Each row is a point. To make a cloud, some directions were put in groups of two or more. Within a group, all points are equally far from the middle, so they leave a hole (a ring in 2 directions, a hollow ball in 3). The other directions are filled evenly. Then the cloud was stretched, turned, moved and blurred a little. Count the holes, and give their numbers of directions, smallest first.

Cloud (21 x 3)
[[-5.6  0.9  0.6]
 [-3.1  1.4  1.3]
 [-1.7  3.0 -2.3]
 [-2.6  1.4 -5.0]
 [-3.9  3.1 -1.2]
 [-3.4  1.8  0.8]
 [ 1.3 -0.5  2.4]
 [-2.1  1.9 -2.2]
 [-2.7  0.0  1.9]
 [-6.2  1.8 -3.8]
 [ 4.4  3.8  1.7]
 [-6.4  2.1 -2.8]
 [-4.4 -1.0 -2.6]
 [-4.5 -4.4 -1.1]
 [ 0.6 -4.2 -0.7]
 [ 1.9 -2.4  0.5]
 [-1.2 -1.2 -3.5]
 [-4.3 -1.5  1.1]
 [-0.1 -3.2  0.0]
 [ 0.0 -0.8 -4.6]
 [ 4.6  1.0 -5.2]]
Holes: 0

Cloud (28 x 4)
[[ 4.4 -2.1 -1.5 -1.1]
 [-1.2  1.4 -1.3 -2.9]
 [-3.7 -1.1 -6.5  0.2]
 [ 2.5 -4.2 -4.0  2.6]
 [ 3.5 -0.4 -0.4 -0.7]
 [ 1.9  2.5 -0.3  0.7]
 [-0.4 -1.3  0.1  0.9]
 [-2.1  4.5 -2.0  3.2]
 [-0.3  2.1  2.5  2.7]
 [-2.6  2.8  1.8  1.4]
 [-2.6 -2.3 -2.3 -3.0]
 [ 2.4 -2.2 -4.4 -3.2]
 [-1.3 -3.2 -1.3  2.7]
 [ 2.3 -1.3 -5.1 -0.9]
 [ 4.2  3.1 -1.7 -2.1]
 [ 2.4 -1.3  5.6  3.5]
 [ 5.8 -5.3 -1.5  0.8]
 [ 3.8  2.6  2.1 -2.0]
 [ 6.4 -3.7  3.3 -0.7]
 [ 5.5 -2.6 -2.6 -3.2]
 [-2.3 -3.2  1.2  3.0]
 [-6.3 -1.1  1.5 -0.4]
 [ 2.3  4.0 -1.2  0.3]
 [-3.0  1.9  0.1  0.9]
 [ 0.1 -1.0  5.6 -1.6]
 [ 0.6 -1.6 -6.2  0.2]
 [ 0.1 -4.3  5.0  0.1]
 [ 3.3 -2.5 -3.4 -4.2]]
Holes: 0

Cloud (31 x 4)
[[-1.7 -6.3  1.7  2.6]
 [-6.1 -2.3  1.1  1.5]
 [ 3.3  0.2 -3.1 -1.8]
 [-3.2  1.4 -4.0 -2.0]
 [-3.4  2.1 -1.6 -3.1]
 [-4.4 -4.9 -0.2 -1.3]
 [-2.8 -1.6 -4.5  4.5]
 [ 0.1  0.8  2.3  3.1]
 [-3.5  1.7 -1.8  5.0]
 [-1.0 -3.6 -5.6  2.0]
 [-4.3 -2.0 -2.7 -2.4]
 [-5.6 -3.5  0.8  2.9]
 [ 1.9 -0.6  0.6  4.1]
 [-4.4 -1.9 -1.5  5.4]
 [ 0.0 -4.7  2.7  1.4]
 [-1.6  3.1 -3.1 -2.6]
 [ 3.0 -1.0 -2.4 -2.9]
 [ 0.4 -2.1  2.9 -1.3]
 [-1.9  2.0  2.3  2.8]
 [ 0.4 -3.3  2.8 -1.1]
 [ 2.4 -3.7 -2.8 -2.6]
 [-1.8 -5.6 -1.9 -2.5]
 [-2.2  1.9  2.7  2.1]
 [-1.3 -6.2  2.0  1.6]
 [-2.5  2.6  0.7  4.2]
 [ 3.4 -0.9 -3.1 -1.9]
 [ 3.8 -0.7 -3.4  1.4]
 [-2.5  2.5 -3.8 -2.2]
 [ 2.0  3.0 -3.2  1.9]
 [ 0.4 -4.8  1.1 -2.5]
 [ 1.3 -4.4 -1.4 -3.2]]
Holes: 2 (2, 2)

Cloud (27 x 4)
[[-0.8  1.5  1.6 -4.5]
 [-0.8  6.0 -1.4  1.9]
 [ 1.6  1.4  0.9  4.7]
 [-1.0  2.6  4.7  1.9]
 [-0.2  3.8  0.1 -4.6]
 [-4.3  0.5 -0.6  4.0]
 [ 3.6  1.2 -2.8  1.7]
 [-3.0  4.7 -3.0 -0.9]
 [ 0.6  3.7 -3.1  3.1]
 [-2.7 -1.3  0.4 -2.3]
 [-4.5 -0.7 -0.2  2.4]
 [ 3.1  2.9  0.8  2.4]
 [-5.2  3.3  1.3  3.0]
 [ 0.0  1.8  4.5  2.1]
 [-3.8  1.7 -0.1  4.9]
 [-2.3  4.6  3.9  1.7]
 [-3.2  4.7 -2.7  2.0]
 [-1.5 -2.4  1.9  3.0]
 [-4.2  2.7 -2.6  2.3]
 [ 1.2  2.2 -1.8  4.5]
 [ 0.2  2.9  3.8 -2.4]
 [-3.4  6.2  1.4  1.1]
 [-1.7  5.3  0.9  3.8]
 [ 2.2  1.4 -4.3  1.6]
 [ 1.8  3.6 -0.9  3.4]
 [-0.1  4.3 -4.1  0.6]
 [ 0.1  2.9 -4.7  1.1]]
Holes: 1 (4)

Cloud (46 x 6)
[[ 3.6  1.8  3.1  2.8 -0.8 -4.3]
 [ 1.6 -1.0 -0.6  1.4 -4.0  4.3]
 [ 0.8 -6.0  2.3  0.5  0.2 -3.9]
 [ 0.6 -0.4  5.7 -4.0 -3.4  1.7]
 [ 3.5  1.4  3.4  4.9 -2.2 -1.8]
 [ 2.1 -0.9 -1.6 -1.5 -2.9 -3.6]
 [-0.9 -1.3  2.0 -4.7 -2.9  3.2]
 [-4.7  0.1  0.3 -1.9 -2.2 -0.6]
 [-3.5  0.2  1.2  2.6 -0.1  2.3]
 [-4.4  2.2  1.5  0.7 -0.2 -0.4]
 [ 1.7  5.0  2.4  2.5 -3.3 -2.4]
 [ 0.4  0.0  5.9 -3.3  1.9 -2.5]
 [-0.1  2.7  0.9 -0.8  3.0 -3.0]
 [-0.9  3.4  5.4 -2.9  0.7  0.3]
 [ 4.6 -3.3  5.3 -0.1  3.1  1.1]
 [-2.1 -4.0  6.9  1.7 -0.1 -0.4]
 [ 1.4 -2.8  0.6 -4.7  0.2 -2.6]
 [-2.1 -5.4  2.7  0.2 -1.9  3.3]
 [ 0.1 -0.9 -1.1 -4.2  1.2 -1.9]
 [ 3.8 -2.3  0.6  0.0 -4.5  3.4]
 [-0.4 -1.0  4.9  1.2 -5.2 -2.2]
 [ 4.2  6.6  1.9 -0.4 -2.6 -0.6]
 [-1.0 -7.2  4.6  0.3  1.0  0.9]
 [ 0.7 -5.0  5.4  1.9  2.1 -2.6]
 [ 0.8 -4.0  6.9  0.1  2.0  2.3]
 [-4.2  2.5  1.2 -0.9  0.4 -0.8]
 [ 6.0 -2.7  3.9  2.6 -2.3  1.0]
 [ 2.5  6.7  1.9  0.0 -3.2 -1.1]
 [-1.9  3.1  1.6 -2.6  2.5 -1.1]
 [-3.8  0.5  0.4 -3.6 -2.7 -0.1]
 [ 1.7  0.0  5.5 -3.3  2.1 -2.6]
 [ 1.3  3.3  5.9 -1.9 -1.4  2.9]
 [ 3.2 -1.1 -1.2  1.3 -3.7  3.7]
 [ 4.2 -2.9  3.8  3.8 -3.3 -0.9]
 [-4.7  1.1  0.3 -0.1 -1.6 -0.2]
 [ 1.4 -3.6 -0.8 -0.2  3.0  2.6]
 [ 4.1 -3.8  0.7 -3.7  0.7  0.7]
 [ 0.4 -1.9  5.6 -4.1 -2.4  2.6]
 [ 4.2  3.8  2.1 -1.5  2.3 -2.1]
 [-3.8  3.5  1.4 -1.7 -0.1 -0.4]
 [ 2.6 -0.7  3.9  2.6  1.4 -4.4]
 [ 4.9  4.9  0.7 -1.2  1.2 -1.2]
 [ 6.0  0.9  2.7  4.1  1.0  1.1]
 [ 0.7 -2.6  6.7  0.9 -2.0  3.4]
 [ 2.5  1.1  4.5 -3.0 -5.3  0.2]
 [-1.6 -1.1  0.3  1.2 -1.8  4.9]]
Holes: 3 (2, 2, 2)

Cloud (47 x 6)
[[-1.3 -3.9 -1.0  2.8  0.8  1.0]
 [ 1.3 -2.3 -0.4  0.2  1.6 -2.0]
 [ 1.0 -1.8 -4.8  4.8  2.2  0.1]
 [ 1.2  1.6  2.6  0.5  5.0  1.0]
 [ 2.8  0.5  5.5 -0.9 -1.5 -0.1]
 [ 0.4  3.7 -4.3 -1.7  3.4 -3.3]
 [ 1.9 -2.1 -1.4 -0.7  1.7 -4.2]
 [ 1.5  0.8 -1.0  4.4  1.6 -4.5]
 [ 2.0  3.3 -0.9 -2.2  3.0 -3.6]
 [-0.5  2.8  4.7 -1.9  5.3  1.7]
 [-3.2  0.4  5.7 -0.7  3.2  4.7]
 [ 5.6  3.2 -0.4 -2.3  7.1  2.8]
 [ 5.4 -3.3 -4.5  0.1  2.4 -3.2]
 [-1.7  4.7  3.2 -4.0  0.0  2.4]
 [ 4.7  4.7  1.4 -2.9  1.7  0.4]
 [ 0.5 -2.3  6.8  2.6  3.9 -0.4]
 [-1.1 -3.1  6.2 -6.7  2.6  4.0]
 [ 1.6 -1.0  2.2 -6.0 -2.1 -0.4]
 [ 2.3  0.0  2.0 -1.8 -2.7  0.8]
 [ 3.6  1.9 -0.9  0.2  2.2  0.2]
 [-3.5  1.1  2.9  3.9  4.2 -2.4]
 [-0.3  1.0  7.4 -1.9 -2.7  1.3]
 [-2.8 -0.1  0.1  0.3  2.8  0.2]
 [ 3.9  2.5 -2.0 -0.8  2.9 -3.3]
 [ 6.0 -4.1 -1.8  1.2  2.8 -0.6]
 [ 1.9  3.9  0.2  1.0  4.0 -1.8]
 [-3.0  3.1  2.1  3.6  3.8 -4.8]
 [ 0.5 -2.5 -1.0  0.0  0.6  0.8]
 [-2.4  0.1 -0.3 -4.6  0.3 -0.8]
 [ 1.3 -2.9 -0.9  2.2  4.7 -2.6]
 [ 3.5 -1.2 -1.4 -3.2  2.2 -0.5]
 [-2.4 -2.0  7.3 -0.5  3.6  4.6]
 [ 1.1  0.7  0.0  4.4  2.2 -2.2]
 [ 4.7  1.8  3.6 -5.8  1.4 -2.7]
 [ 0.7  3.9  6.6 -4.9  6.8 -0.8]
 [ 0.8  3.1 -2.2 -0.4  1.2 -0.4]
 [-2.2  0.0 -1.1  2.2  1.8 -3.0]
 [ 2.5  1.0  0.8 -0.5  5.1 -1.2]
 [ 3.5 -0.6  1.8 -4.3 -0.4 -1.4]
 [ 0.0 -3.1 -3.1  0.0 -1.5  0.9]
 [ 4.8 -1.2 -0.9 -1.0  5.1  0.6]
 [ 4.7 -2.7 -0.1  4.3 -0.4 -2.2]
 [-1.1 -1.4  6.7 -3.7  3.7  0.3]
 [-4.1 -5.6  4.3 -1.7  1.3 -2.3]
 [ 0.3  0.7  0.1 -4.4  1.6  2.0]
 [ 0.5 -1.5 -1.7 -1.0  0.1 -1.0]
 [-3.6 -0.3  3.5 -0.7  1.8 -5.1]]
Holes: 0
